Each row is a point. Each table stands for the endless flat space through its points: a line for two points, a plane for three, and so on. Write the one point that lies in both, or say that there is none.

First (3 x 4):
[[ 4.0  4.3 -5.0 -3.6]
 [ 5.0  4.7 -0.2 -4.1]
 [ 1.0  3.1 -2.3 -0.2]]
Second (2 x 4):
[[ 2.0  2.1 -2.3 -2.0]
 [ 3.5  4.8 -4.1 -2.6]]
They share: [ 3.0  3.9 -3.5 -2.4]

First (3 x 9):
[[-4.2 -0.5 -2.4  3.6  0.5  2.0 -1.5  0.3  2.3]
 [-1.8 -1.5 -1.4  3.4 -0.1  1.6 -2.5 -0.1  3.5]
 [-4.7  0.4 -3.5  3.8  0.8  3.0 -1.1 -0.5  2.2]]
Second (4 x 9):
[[-2.3  1.7 -1.9  7.7  0.3  1.2 -2.8  2.0  2.1]
 [-4.8 -2.4 -2.5 -0.5 -1.0 -3.3 -0.2 -0.1 -2.1]
 [-4.2 -0.2 -1.1  3.7 -0.2  0.9 -1.6 -1.3  1.1]
 [-1.8 -0.7 -5.0  5.2  2.4 -0.2 -2.4  3.8  3.4]]
They share: no point

First (2 x 12):
[[-2.4 -0.3  3.6  0.6  3.2  1.6  1.4 -1.3 -4.0  3.2  4.7  0.2]
 [-4.4 -0.3  2.6 -0.4  1.8  1.0 -0.6 -2.9 -4.4  3.8  2.5  1.6]]
Second (2 x 12):
[[-2.9 -1.3  4.0  0.6  3.2 -0.7  1.3 -2.4 -5.0  1.8  2.5  2.7]
 [-4.7 -0.4  3.1 -0.3  2.3  2.0  0.1 -3.3 -3.5  5.1  4.9  0.0]]
They share: no point

First (4 x 18):
[[ 0.2 -2.5 -1.7  5.3  0.0 -2.7 -1.0  4.2  2.3  5.0  0.6  1.9 -3.3  5.0
   1.9 -0.9 -0.6  0.2]
 [-0.6 -3.7 -0.7  0.1 -2.8  0.3 -2.4  2.8  4.0  3.4  0.1  0.3 -2.5  1.0
   1.8  2.7 -0.8  3.5]
 [ 1.0 -2.5  0.3  0.7 -3.8  2.1 -2.4  1.6  3.9  2.8  0.6 -0.5 -1.7  0.4
   1.9  2.7  1.8  2.6]
 [ 3.2 -0.3  0.3  5.7 -3.0  1.9 -1.4  1.4  2.0  3.6  1.1 -0.3 -1.3  3.2
   1.6  0.1  5.0 -1.1]]
Second (2 x 18):
[[ 1.0 -2.3  1.3  5.0 -3.0 -0.5 -3.1  3.0  2.2  3.8 -0.4 -1.7 -3.7  4.0
  -0.4  2.2  2.0  0.9]
 [ 1.3 -2.4  2.3  5.5 -3.0 -1.3 -3.5  3.3  2.4  3.3 -0.7 -2.4 -4.5  4.4
  -1.3  2.7  2.6  1.1]]
They share: no point
